Each row of a before or after table is a point. One or more steps were done to the points. Then noise was added and the rows were shuffled. The steps act on how far a point lies along the listed directions, d1 being the first. Write out the steps. A step turns or swaps two directions, mirrors them in a line or flattens them onto one, adds a multiple of one to another, or multiplies one. Angles are multiples of 10 degrees, from the lower direction toward the higher: turns from -170 to 170, lines from 10 to 170 but not 90. Use the fewest steps. Two steps may share a direction if one is a turn and the other turns, adds or multiplies; they go together, in the order done. Otherwise the lowest direction goes first.

Directions:
(1): [-6 -1 69]
(2): [18 67  2]
(3): [-66  18  -5]
Before (11 x 3):
[[ 67 -12 -30]
 [ 68  13   5]
 [-25  -7 -36]
 [  8  47 -17]
 [-12   0 -30]
 [-35   5  42]
 [ 34 -22  75]
 [ 57 -32 -12]
 [-31 -17 -31]
 [ 39  22 -29]
 [-12  37 -30]]
After (11 x 3):
[[-21  33  12]
 [-39  28  34]
 [-38  23  40]
 [ 55 -85 -20]
 [ 97 -20  24]
 [101   4  28]
 [-23  53 -16]
 [100 -11 -17]
 [  2  41 -31]
 [-52 -24 -22]
 [ 63  24  -8]]
Steps: mirror d1 and d2 in the line at 120 degrees; multiply d3 by 1.6

Directions:
(1): [ 12 -40  70 -17  44 -23]
(2): [-33  30  65  31 -44  20]
(3): [ 60  48   8  35   4 -48]
(4): [-56  54  -3 -22  46 -28]
Before (13 x 6):
[[  6  29   7  25 -34  -1]
 [ -5  14 -17   1   2  -9]
 [-17  -3  30  10 -18  10]
 [ -2 -41  32  -3  -2   5]
 [-12  -2  19  -8 -10   0]
 [ 28 -41  18  -4   0  -3]
 [-17  -2  60   0 -20  12]
 [ -5  30   7  11 -12   7]
 [-16   2   6  19 -37  34]
 [ -7 -51  42   7  -4  14]
 [ 11  23  -8  20  14 -23]
 [ 24  -8  31  -4   9 -19]
 [-24  14  13  -2 -11 -16]]
After (13 x 6):
[[ 14 -47  93   5  -3  -2]
 [-39  23  -2  31 -70  55]
 [-15 -60  96  -7   7   6]
 [ 30  31 -27  23  21 -36]
 [-13   4  -7 -12   3 -23]
 [-20 -21  99  -7  -5   6]
 [-24  -8  45   8 -18  12]
 [-13 -12  25 -14  -2  -3]
 [  2  19 -48  -1   2 -10]
 [  1  41 -20  13 -18   7]
 [ 34 -21  82  -6  28 -37]
 [-27 -73 121   5   4  15]
 [  5  58  -9  41 -56   3]]
Steps: multiply d1 by 2.5; add -1.5 times d4 to d2; multiply d3 by 1.6

Directions:
(1): [  7   8  18 -14 -16  11  81 -45 -69]
(2): [-37 -40   7 -53  47 -68  25  30  -7]
(3): [ 22  53 -70 -38  43 -15  -8 -49   9]
Before (11 x 9):
[[ 11  28  23  44 -17  41 -28  -9 -35]
 [-19  -4 -67 -50  69 -55 -42   9  55]
 [ 12  31 -54 -49  32  12  27 -57 -30]
 [-50 -64  64 -10 -18 -42  81  15 -27]
 [-44 -58  38  -9 -28 -35  20  50 -37]
 [ 25  53   5 -28  16  14   8 -61 -22]
 [  1 -16  41  39 -51  40  70 -15 -62]
 [-29 -50  45  33  -2  12 -55  80  28]
 [ -7 -25   8  25 -47   6  16  28  -9]
 [ 20 -19   3 -31 -10 -19  32 -31   8]
 [ 61  54 -96 -26  31  10 -80 -25  85]]
After (11 x 9):
[[ -10  -13    1  -30    1   17   56  -28  -54]
 [ -25  -15   13  -37    2  -45  102  -49  -46]
 [  10   35   18   41  -17   42  -24  -13  -40]
 [ -40  -41  -33  -28   57  -57  -68   62   78]
 [  -8   -6  -18   15   31    2 -100   55   64]
 [   9   22   47  -17   -7   19   36  -43  -47]
 [  23  -20  -22   14   -4    6 -108   61  108]
 [ -22  -13  -17  -28   -1  -38   18    6  -37]
 [  19   19   14   17  -40   45  106  -64  -94]
 [  21  -22   13  -36  -16  -18   47  -33   -2]
 [   2    4  -25   13  -31    2   17    3   -9]]
Steps: multiply d1 by 1.6; flatten d2 and d3 onto the line at 10 degrees

Directions:
(1): [ 55  36  28  11  -8  16  47  70   5 -20  56  53]
(2): [-21  12 -47  45  65 -50  60 -24  -9  26  49  -8]
Before (13 x 12):
[[ -5  15 -23  25  27 -17  26  -9  -6  11  29   8]
 [-20 -10 -11   5   0  -9 -10 -25  -3   7 -24  -8]
 [ 25  27  14  13  13  -4  50  39  -3 -13  39  30]
 [ -1  -7   2  -8  -9   6 -18  -7   0  -7 -23  -9]
 [ 28  25  -8  16   2   4  21  14  -4  -1  16  23]
 [ 16  14   1  15   1  -2  17  21   1  16  29  14]
 [ 20  23   4  11  12 -10  42  25  -3   5  42   7]
 [-20  -7 -12  -1  23 -17  -6 -17  -3  14 -15 -22]
 [-28   0 -13  16  26 -22   0 -24   2   8   5 -19]
 [-11   9 -28  21  35 -22  26  -1  -9  16  24  -3]
 [-21  -4 -16  -1  25 -16   5 -20   9   8  -4 -24]
 [-18 -14  -6 -10   9  -5 -12 -17  -2   8 -11 -18]
 [ -7   8 -15  19  13 -15  22  -4  -3   0   9   1]]
After (13 x 12):
[[-19  29 -61  67  83 -57  90 -18 -13  32  81   9]
 [ -9 -21  10 -28 -32  20 -52 -16   0 -12 -55 -19]
 [-17  20 -44  46  49 -41  56 -15  -7  14  40  -1]
 [ 42  51  -6  44  45 -31 108  54  -5   8 106  36]
 [-54 -13 -49  17  62 -46  15 -62   6  30  -2 -50]
 [-60  -7 -53  41  69 -57  19 -64  -2  31  12 -43]
 [ 51  45  -7  33  12   1  59  44  -4  -6  54  48]
 [-42 -29 -21 -10  13 -14 -28 -49  -1  15 -36 -41]
 [-46 -26 -28   0   8 -19 -28 -58  -5  17 -45 -32]
 [ 32  32   0  34  17  -9  59  45  -1  17  69  39]
 [-27  19 -75  66  98 -69  86 -21 -14  43  74  -9]
 [-53 -22 -40   9  48 -40  -8 -56  -6  34 -24 -49]
 [ 66  66  20  45  33 -11 123  97   0 -19 116  76]]
Steps: multiply d1 by 2.5; multiply d2 by 3
